Rows are points. Each copy is the shape, with its points in the same order, stretched, turned, moved and blurred by noise. Say if it was mirrored as well.
(in the rows, 128 means zero)

Shape:
[[107 112 116]
 [107  97 114]
 [131 105 110]
 [151 113 215]
 [112 159 194]
 [117 155 110]]
Copy 1 (6 x 3):
[[102 118 113]
 [ 87 130 122]
 [105 145 115]
 [150 132 214]
 [155  82 171]
 [134 111  93]]
Copy 1 is: mirrored
Copy 2, 6 rows:
[[ 87 113 142]
 [ 87  96 143]
 [115 107 141]
 [ 79 118  38]
 [ 54 172  79]
 [107 160 144]]
Copy 2 is: mirrored
Copy 3 (6 x 3):
[[129  99 116]
 [122  88 117]
 [152  97 102]
 [124 183  60]
 [113 186 129]
 [157 116 150]]
Copy 3 is: mirrored

Shape:
[[ 93 118  88 121]
 [125 121 152 135]
 [117  95 128 154]
 [ 93 102  88 107]
 [ 87 164 130  99]
 [143  74 138 157]
 [201 112  94 110]
 [111 113  69 146]
 [106 176 159  49]
 [138 111 103 126]]
Copy 1 (10 x 4):
[[197 103 130 137]
 [123 116 136 152]
 [148  97 124 176]
 [201  86 139 130]
 [170 144 163 117]
 [125  78 107 179]
 [131  94  63 105]
 [202 112 105 154]
 [141 140 183  67]
 [156  95 105 136]]
Copy 1 is: mirrored
Copy 2:
[[112 166  86 144]
 [128 141 150 121]
 [138 146 141 158]
 [125 184  87 142]
 [ 78 163 103  86]
 [171 143 159 164]
 [208 114  91 109]
 [133 141  78 169]
 [ 86 177 109  26]
 [153 142 104 135]]
Copy 2 is: mirrored
Copy 3, 10 rows:
[[ 89 119  81 118]
 [123 107 138 117]
 [ 93  89 125  95]
 [ 84 100  76 123]
 [118 139 115 163]
 [115  76 132  74]
 [177 102  82  71]
 [ 89 128  80  89]
 [153 128 114 199]
 [122 106  99  91]]
Copy 3 is: mirrored

Shape (13 x 8):
[[ 46  61 171 139 155 130 133 120]
 [148 170 168 166 113 135  96 157]
 [141 107  87 164 153 110 123 159]
 [149 161 176 179 129 128  62  90]
 [ 48 141 167 172 148 126 106 151]
 [141 160 177 145 158 115 106  27]
 [135 141 154 179 158 148 131 158]
 [ 95 154 148 146 161 111 121 137]
 [ 62 112 142 172  33 114 133  89]
 [146 134  47 135 112 152 100 123]
 [125 135 110 144  99 114 105 164]
 [ 78 152 165 113 150 112 124 156]
 [ 69 109 113 114 122 154 102 150]]
Copy 1, 13 rows:
[[ 85  94 189  96 138 111 154  42]
 [115 138 163 176  98 147  99 166]
 [140  98 116 178 150 104 138 132]
 [146 162 171 181 123 160  61 116]
 [ 54 134 176 156 145 131 133  99]
 [184 208 173 133 140 179  91  83]
 [126 114 172 168 134 160 132 145]
 [105 158 159 146 152 139 141 121]
 [ 90 157 111 160  52 128 138  26]
 [151 115  45 152 145 150 100 121]
 [107 122 107 154 111 110 122 139]
 [ 70 159 168 113 135 121 143 133]
 [ 69 104 114 103 138 129 121  91]]
Copy 1 is: only turned
Copy 2 (13 x 8):
[[ 69  80 114 181 167  94 135 149]
 [167 171 164 185 131 144 119 130]
 [159 140  91 154 155 102 137 193]
 [165 169 136 184 167 119  86  76]
 [ 76 162 144 199 158 106 108 155]
 [137 168 106 140 164 105 132  32]
 [144 163 134 178 178 134 148 164]
 [110 169 135 148 152 101 126 146]
 [ 88 115  79 230  62 105 127 104]
 [163 148  69 140 107 156 103 176]
 [152 140 128 166 107 119  99 172]
 [ 86 155 164 140 140 105 122 149]
 [ 81 109 112 162 127 145 100 176]]
Copy 2 is: only turned
Copy 3 (13 x 8):
[[ 86  56 152 125  95 158 202 159]
 [140 176 123 158 113 166  93 111]
 [138  93 117 160 150 114 103 139]
 [118 156  93 159 124 194 121  66]
 [ 63 129 125 172  97 164 158 158]
 [108 149 104 103 173 181 183  60]
 [136 137 134 158 153 174 114 147]
 [ 99 143 113 141 136 143 149 146]
 [ 80 109 198 159  70 101 172  67]
 [ 95 108 129 124 160 109  61  95]
 [124 132 127 150 101 108  92 119]
 [ 98 150 121 119 105 135 152 163]
 [ 67  96 142 116  96 133 116 148]]
Copy 3 is: mirrored

Shape (15 x 9):
[[ 92 179 152 126 127 130 103 106 123]
 [209 116 123 108  34  87 123 165 131]
 [134 204 108 151 136 156 132 109 115]
 [ 97 115 174 123 149 166  99 124 131]
 [100 175 202 145 136  98  96 146 124]
 [122 109 113 134 160  59 249 143 128]
 [100 109 113 157 125 144  98 115  66]
 [101 142 197  75 123 131 115 113 127]
 [ 96 107 105 106 126 149  95 135  72]
 [234 109 131  89 145 121 167 187  97]
 [116 149 127 146 155 158 102 134 128]
 [150 102 132  91 151 140  93 147 125]
 [134 116 126 117 163 102 122  98 107]
 [ 90 115 110 154 142 129  92 122  93]
 [ 89 141 122  56 155 134 107 137 128]]
Copy 1, 15 rows:
[[132 197 140 173 132 106 104 123 150]
 [197  81  85 110  75  69 126 183 143]
 [ 96 218 128 124 142  93 122 156 147]
 [130 151 175 150 115 152  78 109 126]
 [151 162 155 212 140 107  93 162 128]
 [ 81  66 142 117 181  95 232 132 145]
 [100 136  97 133 132 112  71  98 100]
 [178 164 168 167 100 123 124 106 124]
 [138 141  87 121 136 136  93  84 103]
 [174  85 130  62 157  93 148 190  85]
 [108 169 139 131 150 132  87 136 136]
 [167 120 141 106 153 127  89 124 118]
 [134 134 145 116 170  79 106 102 131]
 [104 139 104 144 156 119  73 103 122]
 [167 168 123 129 154 157 138  92 150]]
Copy 1 is: mirrored
Copy 2:
[[108 175 125 129 125 131  86  93 154]
 [228 110 112 141  44  65 146  85 140]
 [130 219  73 149 114 135 124 116 163]
 [107 113 128 134 148 169 120 114 144]
 [144 163 177 143 158 120  65 116 161]
 [126 185 161 117 140  29 240 121 141]
 [107 141  78 145 141 108 119 113  80]
 [124 133 163  98 109 159 115  94 149]
 [ 97 128  84 111 106 121 119 139  82]
 [241 141 124 113  94 114 210 168 115]
 [117 150  91 141 136 139 122 144 152]
 [160  98 107  96 123 142 136 140 134]
 [136 151  95  90 160 104 148 112 120]
 [ 93 138  81 131 148  98 108 129 111]
 [ 96 132 116  60 101 140 123 141 144]]
Copy 2 is: only turned

Shape, 15 rows:
[[ 90 109 183  94 152 121  74 150 108 113 115 155]
 [149  80 124 111 186  63 145  79 102 190 144  90]
 [145 142 115  85 104 138 101 181 178 144 111 134]
 [ 84 125 162 157 138 132 112 149 144 133 150 170]
 [157 119 116 150  88 150  71 150 127 159  96 118]
 [123 151  88  97  91 161 100  96 137 171  91 116]
 [134  96 115 115  74 161  81 136 195 133  87 132]
 [157 166 137 131 114 127  76 132 138 115 112 180]
 [133  83 154  90 141 136 174  88 180  78 102  81]
 [115  66 104 118 187 104 141 126  74  98 175 122]
 [166 131 143  92 105 194 107 118 159 164 129 109]
 [ 68 152 179 140 154 114 119 182 125  77 121 127]
 [ 99  81 183 145 171 119 173 190  77  67 105 158]
 [ 89  82 167 109 144  79 177 139  77 109 147 159]
 [136 133 105 105 156 162  98 116 167 177  86 149]]
Copy 1 (15 x 12):
[[ 94 131 152 101 165 110  80  92  91 138 125 122]
 [168 101  70 173 172  92 170 101 130 221 141 114]
 [168 112 116  69 106 172 108 148 137 105 156  86]
 [ 85 106 121 107 139 142 112 109 133 133 150 180]
 [203 114 138 120  95 171 139 108 118 119 124 124]
 [167 133 123  82  71 178 165 129 133 160 102  84]
 [164  83 149  93  77 184 151  95 144  94 132  70]
 [160 128 139  66  90 120 102  87 143 108 126 139]
 [123 110 154 140 148 114 164 130 204 109 132  59]
 [110 141  58 179 191 103 142  93 125 116 134 132]
 [180 110 127  73 117 183 121 133 172 145  88  93]
 [ 72 163 168 135 143 113  75 137 128 109 170 151]
 [ 82 154 162 138 207  78 141 131 119  74 167 168]
 [ 84 112 112 146 190  52 147 142 107 126 137 151]
 [149 129 120  64 114 188 158  90 155 158 148  93]]
Copy 1 is: mirrored
Copy 2 (15 x 12):
[[100  85 183 131 180 107  92 144  88 118 155 119]
 [175  68 110 155 132 126 206 159  72 161 124  63]
 [126 114 106  79 146 130  60 139 145 127 112 110]
 [108 141 156 145 172 132 120 153 100 141 128 169]
 [135  94 131 136 122 162  43 155 118 155 100 109]
 [120 102 122  86 101 199  79 131 101 137 124  86]
 [118  63 108 111 124 170  58 116 141 131 100 144]
 [135 131 125 131 119 136  48 165 110 104 161 138]
 [167  63 145 132 127 143 173  75 130  70  92 117]
 [146 112 109 184 175  95 163 110  38 116  97  99]
 [179 103 134  98 159 189  76 111 128 151 133 108]
 [ 84 151 201 146 164  92 108 141 128  90 108 124]
 [141 120 202 159 192  80 141 164  65  66  61 147]
 [144 101 166 129 156  73 181 132  39 113 103 150]
 [128 102 108 109 155 202  96 178 114 121 135  95]]
Copy 2 is: mirrored
